Each row is a point. The window is the flat piece filled in between its corners: a triangle in 3 columns, a solid with four corners in 4, and so on. A path goes straight from each point to the next, and from the last back to the first. After which points does the path pass through the window?
In the rows, zero is written as 128.

Window, 3 rows:
[[164 118 151]
 [118  97 163]
 [116 104 100]]
Path:
(1): [132  81 153]
(2): [152  97 165]
(3): [142 120 172]
(4): [114 120 155]
(5): [125  72 166]
(6): [124  78 103]
(7): [112 131 106]
(8): [118 117 143]
Through the window after points: 4, 6, 8

Window (4 x 4):
[[110 104 170 133]
 [126  92 143 142]
 [127 134 128 162]
 [161 168  98 108]]
Path:
(1): [ 95 103 142 161]
(2): [135 113 161 159]
(3): [152  83 177 142]
(4): [ 88 111 131 148]
(5): [ 93 110 113 133]
(6): [159 118 138 166]
(7): [189 166 126  98]
(8): [136 150  97 125]
Through the window after points: 7

Window (8 x 8):
[[123 108 111 140 183 139 120 139]
 [ 77 107 123 183 133  93 147 119]
 [144 143 193 122 132 119 167 117]
 [139 144  82 140 153 123 150 136]
 [138 147 130 122 132 116  85 139]
 [150 153 246  98  70 172 158 182]
 [165 108 114 130 118 136 115 114]
 [172 144 118 169 154 143 103 137]]
Path:
(1): [135  94 140 150 150  95 133 174]
(2): [148 126 198 123 120  98 161 137]
(3): [135 161 160 127 139 164 151 112]
(4): [ 97 125 111 145 175 156 132 109]
(5): [180 126 140 164 125 102 112 166]
(6): [144 126 124 151 151  87 116 156]
(7): [107 108 121 141 151 158 135 113]
(8): [128 117 124 139 144 182 120  89]
(9): [151 121 122 135 133  97 125 150]
(10): [155 124 120 128 129  64 107 168]
(11): [139 137 119 136 136 156 138 116]
(12): [103 137 108 144 168 160 126  93]
Through the window after points: 2, 4, 6, 8, 10, 12

Window:
[[ 82 121 139 116 126 142 140 143 117]
 [163 127  91 170 100 100 187  11  51]
 [101 151 138 160 132 118 117 152 147]
 [ 80 142 180 128 106 128 124 100 157]
 [101 103 117 141 135 157 130 120 158]
 [127  86 158 143 124 128 126 123 110]
 [139 134 174  92 140 130  73  89  95]
 [116 149 165 142 142 138 168 103 137]
 [134  98 127  90 118 104 142 103 151]]
Path:
(1): [126 150 160 155  81 179 148 108  95]
(2): [138 125 126 152 104 164 120 110 119]
(3): [ 89 100 119 127 158 105 162  80 142]
(4): [ 99 128 129 145 133 125 130  91 132]
(5): [124 123 156 147 116 152 148 108 116]
(6): [162 131 147 125  85 141 175 103 109]
(7): [101 117 131 135 158 111 132  65 122]
(8): [ 94 108 138 149 150 100 155 101 100]
(9): [142 149 115 147  88 146 165  91 136]
(10): [130 149 170 143  97 155 140 118 108]
(11): [ 98  76 145 131 156 100 126 104 145]
(12): [ 89 102 120 108 168  88 145 116 133]
Through the window after points: 2, 10, 12

Window, 11 rows:
[[141 132 102 149  96 139 136 101 146 172 114]
 [151 165 130 104 126 138 113 160 111  89 151]
 [116 146 134 164  91 179 102 155 107 152 172]
 [171 166 155 160 127 139 170 124 171 173 125]
 [128 161  94  81 146 129  87 186 171 135 159]
 [140 134 129 117 148 134 125 128 104 162 136]
 [ 77 127  92 158 165 117 110 146 137  97 127]
 [ 90 160 146 136 161 162 113 143 147  83  81]
 [176 132 164 138 191 157  78 113 118  79 125]
 [102 128 136 107 165 123 136  98 176 103 120]
 [104  96  92 173 139 182 188  87 154 153 100]]
Path:
(1): [ 95 183  86 153 176 173 130 122 145 157 154]
(2): [143 180 116 151 193 145 109  94 131 132 165]
(3): [102 121 125 113 109 134 118 183 137  86 102]
(4): [136 101 152 126 135 125 128 166 148 105 110]
(5): [139 166 125 130 142 146 124 127 148 136 136]
(6): [117 182 101 135 163 174 117 118 146 116 179]
(7): [119 120 128 134 123 132 123 150 146 137  94]
(8): [153  93 149 131  98 123 129 166 138 141 148]
(9): [119 184 113 114 170 164 122 103 138 128 121]
(10): [102 174 115 140 158 173 123 135 137 114 121]
(11): [124 123 160 130 131 135 103 149 139  97 105]
(12): [155  99 153 127 100 126 117 151 130 105  97]
Through the window after points: 2, 4, 6, 10

Window (12 x 12):
[[141 163 104 137 142 161 152 186 108 147 140 132]
 [130 150  96 106 118 141  75 141 111 114 143  77]
 [176 116 118 115 114  62 180 117 141  99 107 131]
 [119 134 148 158 120 181 103 128  81 153 112 101]
 [139 140  85  88 146  94 172 103 113 147 113 140]
 [ 90 165 160 139 137 141 110 135 102 132 162 100]
 [126 147 130 163 124 131  82 152  94 188 158  99]
 [137 118  90 147 125  97 176  82 184 121 114 138]
 [110  65 113 122 142  91 149 123 151 121 114 130]
 [158 123  94 137 185  69 158 106 148 101  89 134]
 [109 132  91 145 125  77 175 131 133 126  84 105]
 [ 85 133 124 177 102 141  73 132  77 127 145 145]]
Path:
(1): [113 166 127 115 134 133  99 133 106 136 120 153]
(2): [140 143 112 113 152  95 144 121 126 136 103 138]
(3): [119 114  83 148 140 110 162 105 117 110 143  99]
(4): [129 105  89 155 135 106 158 129 102 138 131 110]
(5): [117 162 132 102 134 111 108 134 153 112 113 155]
(6): [118 142 133  94 135 103 110 134 118 153  78 133]
(7): [139 129  70 152 137 101 192 106 120 114 152 120]
(8): [107  87 124 216 113 123 132 123  99 127 160  67]
Through the window after points: 2, 6, 8

Window, 14 rows:
[[ 99 115 112 102 127 137 192 135 153 118 120 104  85 111]
 [ 94 129 141  98 140 112 187 105 100  99  98 127 114 145]
 [ 75 125 139 151 139 147  92 142 124 187 159  92 143 150]
 [117  97 131 132 152  93  83 129 144 198 183 109 113 176]
 [136 141 120 121 114 163 147 138 143 101 102 161 103 157]
 [124 129 114 182 188 106  87 123 108 188 188 104 101  99]
 [151 130  75 139 116 119 139  97 129 119 100  93 132 111]
 [104 139  93 159  91 117 154 101 145  95 157 134 132 118]
 [138 111  69 143 103 115 136 161  97 120 143 133 133 118]
 [136  77 127 167 119 150 148 106 124 119 157 116 144 113]
 [147 143 147 138 124 115  80 140 103 185 202  79 105 142]
 [ 73  97 161 111  89 123 153 111 141 115  81 146  93 102]
 [115 112  96 158 148 124  72 121  92 160 183  76  73 164]
 [128 122  93 166 101 133 169 103 108 171 138 130 107 125]]
Path:
(1): [141 125 139 184 136 101 120 172 130 145 166  74  96 127]
(2): [108 119  65 118 134 139 133  59 101 164 131 159 134 114]
(3): [115 122  90 106 119 145 120  90  84 160 160 106 109 119]
(4): [125 123 130 205 150  99 135 150 149 155 151 117 102 131]
(5): [135 125 119 156 123 127 167 134 115 130 133 112 112 143]
(6): [106 101 129 109 125 147 101  94 134 122 143 137 129 117]
(7): [107 128  67 104 118 162 128 106 150 188 168 130 113  86]
(8): [119 109 144 158 138  95 153 146 100  93 121  90  91 166]
(9): [120 103 120 168 115 102 169 132 129 134 132  87  94 128]
(10): [103 137  98  86 148 167 118 115 126 150 155 135 106 121]
(11): [121  91 115 109 145 128 125 121 109 140 164 119 132 116]
(12): [130 145 125 173  98 120 146 118 138 138 123 109  86 143]
Through the window after points: 1, 3, 5, 7, 9

Window, 14 rows:
[[163  88 103 140 144 111 124 188 148 175  93 118 156 136]
 [203 114  75 112 142 111 144  99 131  50 163  91 134 126]
 [141 118 156  52 122 113 147 134  90 112 114 134 133 219]
 [111 159 112 156  88 151 121 151 171 170 122  88 122 140]
 [176  95 139 108  83 139 174 179 136  65 126 130 121 136]
 [130  67 118  65 147 124 122  92 128 146  87 141 116 146]
 [130 106  98  88 102 103 138 141 106 208  82 118 115 129]
 [165 112 131 124 173 128 144 116 164 133 164  89  98 113]
 [107 149 131 108 112  99 107 140 128 158  71 144 100 130]
 [ 59 150 117 125 137 101  82 159 150 137 176  89 146 124]
 [ 72 149 103 123 169 126 169  94 116 128 117 110 123 106]
 [ 91 152 135 145  94 130 125 102 120 150 141 160 111 116]
 [141 135 104  95 185 153 103 167 104 118 133  91 146 120]
 [154 155 164  93 114 149 174 147 124 128  91 103 175 116]]
Path:
(1): [123 175 105  77 136 123 139 158 168 129 166 157 136 123]
(2): [ 98  98 141 150 126 112 111 121 100 138  87  63 125 129]
(3): [161 116 154 116 137 123 138 116  92 120 105  74 116 110]
(4): [110 133  85  85 110 119 137 141 147 145 131 151 123 153]
(5): [120 111  95  76 136 125 132 124 177 167 111 148 118 145]
(6): [141 108 153 125 136 115 119 126  55 111 106  80 127 118]
(7): [147 125 122 145 123 131 117 135  89 118 129  79 118 124]
(8): [148 126 108  80 158 127 136 144 150 115 128 126 137 131]
(9): [150 141 109  89 114 140 146 163 147 134 120 117 127 129]
(10): [137 102 120 138 119 113 135 129 121 136 113 106 132 135]
(11): [131 101 131 125 119 119 134 144 115 139  86  75 142 140]
(12): [163 141  78  67 157 114 131 149 147 156 144 163 109 125]
Through the window after points: 1, 5, 7, 9
